Rows are points. The points of each table are mixes of a few directions, plus a little noise. How many directions does each table use, and how many do they share? Where both have some left over, give the other angles between the two spaces (their principal angles), to ten degrees, smallest first.
(in the rows, 128 means zero)

First (5 x 2):
[[128 109]
 [128  91]
 [128 215]
 [128 166]
 [127  58]]
Second (7 x 2):
[[127  53]
 [128 152]
 [128 159]
 [127  34]
 [128 183]
 [129 180]
 [128 135]]
Directions: first 1, second 1, shared 1

First:
[[126 176 150]
 [133  24  81]
 [128 136 132]
 [126 175 149]]
Second (6 x 3):
[[ 24 149 100]
 [133 128 129]
 [198 115 147]
 [192 183 113]
 [ 98  98 137]
 [123  95 143]]
Directions: first 1, second 2, shared 0; angles 50

First, 7 rows:
[[117 156  89 100]
 [130 124 133 132]
 [108 177  61  79]
 [109 177  61  79]
 [149  77 199 180]
 [143  90 180 166]
 [141  96 173 161]]
Second, 5 rows:
[[120 149 100 107]
 [106 183  52  72]
 [123 141 110 114]
 [144  88 182 168]
 [148  78 196 178]]
Directions: first 1, second 1, shared 1

First, 7 rows:
[[162 133 140  99  96 132]
 [ 72 120 108 176 182 121]
 [190 137 149  76  69 137]
 [183 136 147  82  77 135]
 [ 43 116  98 201 210 116]
 [ 74 120 109 174 180 120]
 [175 135 144  89  84 135]]
Second, 7 rows:
[[ 91  65 130  84 174 100]
 [142 190 192 163 135 201]
 [145 162  84 139  88 130]
 [105  78 130  98 147 112]
 [ 89  69  63  57 119 115]
 [160 140 181 172  98 144]
 [163 192 115 183 136  95]]
Directions: first 1, second 4, shared 0; angles 50

First (7 x 8):
[[108 119 164  64 126  90 127 125]
 [125 129 155  54 127 108 141  98]
 [114 176  71 175 231 162  85  99]
 [170 130 117 126  91 162 165  99]
 [129 122 152 151  86  94 162 187]
 [135 121  86 217 132 165 103 149]
 [115  97 149 109 103 112 114 140]]
Second:
[[121 120 133 151 118 115 126 160]
 [122 111 135 212  87 102 140 221]
 [123 131 129  91 148 132 116  95]
 [202 177  87  82 136 210 187   7]
 [122 128 131 104 141 128 117 110]
 [110 114 139 151 120 105 116 169]
 [ 98 115 143 105 146 105  95 134]]
Directions: first 4, second 2, shared 2

First (10 x 9):
[[118 132 134 133 151 106 116 104 155]
 [149 125 155  96 158 217 204 162 112]
 [ 93 149  98 153  95  89  34 133 173]
 [119 155 161  90 169 183 201 147 112]
 [135 132 119 113  91 180 149 181  88]
 [105 137 122 148 138  57  81  84 160]
 [186  76 171 116 193 131 233  71  95]
 [131 119 108 141 104 179  73 171 174]
 [103 143  79 153  42  62  48 144  99]
 [140 111 133 137 139  76 140  83 112]]
Second, 9 rows:
[[183 118 143 152 147 104  77 147 106]
 [ 94 134 103 116  97 125 144  71 131]
 [204 123 140 144 134 104  78 112  61]
 [ 82 108 115 143 104  90 152 198 159]
 [171  99 160 123 151 180 190 231  97]
 [124 174 136 108 135 127 116  95  93]
 [175 126 169 108 196 233 151 147 152]
 [ 81 107  72 135  57  79 129  45 140]
 [ 40 165 113 122 132 111 114 109 211]]
Directions: first 4, second 5, shared 3; angles 70

First (10 x 11):
[[137 117 149 106  94 154 128  85 157 138 149]
 [119 205 118 159 144  97 127 137  89 129 142]
 [116 167  91 163 170  97 131 168  99 119 117]
 [130 118 172 106  98 132 116 120 107 130 129]
 [142 114 172 103 105 157 127 106 157 142 151]
 [131  79 130 112 125 142 129 133 146 126 113]
 [109 132  36 167 161  97 137 141 120 107  95]
 [123 138 150 127 122 112 118 144  86 125 119]
 [138 128 162 108  96 147 124  95 142 138 148]
 [132  86  98 130 162 145 141 151 175 127 116]]
Second (11 x 11):
[[136 117 126 123 131 148 135 117 164 134 140]
 [121 138 130 133 126 110 121 138  95 122 117]
 [116 145 131 136 124  98 117 145  72 118 110]
 [110 154 133 140 122  83 112 153  45 114 101]
 [109 155 134 141 122  80 110 155  39 113  99]
 [118 143 131 135 125 102 119 143  80 120 113]
 [138 114 125 122 131 152 137 114 172 136 142]
 [154  91 121 111 136 193 152  91 249 149 167]
 [131 123 127 126 129 136 131 123 143 131 133]
 [134 120 126 124 130 143 133 120 155 133 137]
 [142 108 124 119 133 163 141 108 193 139 149]]
Directions: first 4, second 1, shared 1

First, 9 rows:
[[119 211 147 137 187  81 249  79  74 123 155  68]
 [130 126 128 128 127 130 127 127 128 128 127 128]
 [127 128 129 129 127 127 128 128 127 127 129 127]
 [131 103 122 124 110 141  89 146 145 130 120 148]
 [130 101 121 125 108 142  87 145 145 131 118 148]
 [133  71 114 122  87 160  46 165 165 131 108 169]
 [122 195 145 134 177  89 225  89  83 124 150  79]
 [130 100 120 125 107 146  88 144 146 132 118 148]
 [128 120 126 128 124 131 118 134 134 130 124 133]]
Second:
[[163 150 110  99 125 215 181 176 110 151 128 152]
 [130  98 149 142 105  55 112 122  95 139 120 130]
 [129 123 122 114 112 149 163 178  84 157  96 132]
 [188 118 139 119 104 115 144 134  98 146 152 160]
 [ 66 120 129 147 140  92  99 113 141 112  98  93]
 [ 85 142 111 120 143 177 142 155 136 127  96 108]
 [ 95 162 109 132 171 178 108  91 201  89 144 109]
 [128 112 137 133 111  95 130 138 100 140 114 126]
 [136 128 138 144 139  94  92  73 168 100 164 128]
 [194 144 135 128 139 134 110  67 179 103 206 161]
 [ 93 110 131 133 116 101 131 154  94 141  86 110]]
Directions: first 1, second 3, shared 0; angles 90

First:
[[111 129 156 137 104 151  98 127 160 134 113  91 104 144]
 [120 128 139 131 119 138 116 127 141 131 122 112 118 135]
 [ 99 130 176 142  89 166  78 124 182 136 103  65  87 155]
 [139 128 109 122 143 113 147 129 108 126 138 151 144 117]
 [176 124  51 104 193  66 209 135  41 114 169 230 197  83]
 [170 124  58 108 185  73 201 134  50 116 166 219 190  87]
 [120 129 142 133 116 139 113 128 144 129 120 110 116 135]
 [ 89 132 193 147  75 179  61 123 201 140  93  42  71 166]]
Second:
[[107 123 101 130 200  60 189 130 109  84 138 202 141 119]
 [110 137 200 103  99 129 103   7 116  86 119  35 120 110]
 [ 99 126 155 120 127  86 136  97 129 130 118 119 136 122]
 [ 98 134 139 157 157 167 114 138 179  71 115 118  64 161]
 [206 133 120  81  76 152 118  65  44 157 155  85 191  77]
 [122 121  80 155 165 124 147 220 155 142 130 200 115 151]
 [109 133 124 154 149 164 118 158 173  92 119 130  77 159]
 [162 124 141 115  44 157  82 142 121 223 125  82 160 120]
 [140 121  88 137 138 113 144 194 126 167 133 183 145 131]]
Directions: first 1, second 4, shared 1

First:
[[174 104 110 153 117 115 151  16 103  95 161 180 102 122 199 141 174  34]
 [ 98 145 138 112 139 131 116 204 143 144 102  95 145 121  85 124 102 185]
 [150 117 125 138 120 132 135  76 119 121 149 148 118 139 153 126 142  94]
 [112 136 118 127 147 104 134 162 121 111  94 120 136  83 130 145 139 131]
 [ 83 155  99 120 180  64 135 243 112  87  35 101 150   7 123 170 146 148]
 [121 131 147 118 117 152 114 149 144 157 139 110 136 165  95 109 101 167]
 [122 129 150 116 111 161 112 139 148 164 151 112 134 183  93 104  95 168]
 [143 117 138 130 109 150 124  88 135 143 159 137 121 170 130 114 123 119]
 [145 118 126 136 122 130 133  87 124 124 146 145 120 137 148 127 138 102]
 [135 125 133 128 119 139 126 116 131 136 143 131 126 149 127 119 123 127]]
Second, 8 rows:
[[151 131 124 154 162 141 150 130 102 118 116 147 104  71 118 148 149  83]
 [140 115 125 130 134 123 136 104 119 100 137 144 117 106 147 125 128  95]
 [114 119 135 118 141 135 123 152 150 115 119 112 141 112 107 125  99 161]
 [112 170 112 135 118 126 118 165 133 214  91  90 158 176  95 170 185 198]
 [106 118 119 115 131 115 115 134 166 121 114 105 163 131 124 139 119 185]
 [109 113 118 113 123 111 116 119 160 110 125 114 157 138 140 131 117 165]
 [157 124 146 149 170 159 151 145  94 100 130 155  84  52 103 120 110  62]
 [138 135 145 109  48 114 115  75 100 142 195 157 102 237 189  63 122  76]]
Directions: first 2, second 4, shared 1; angles 40
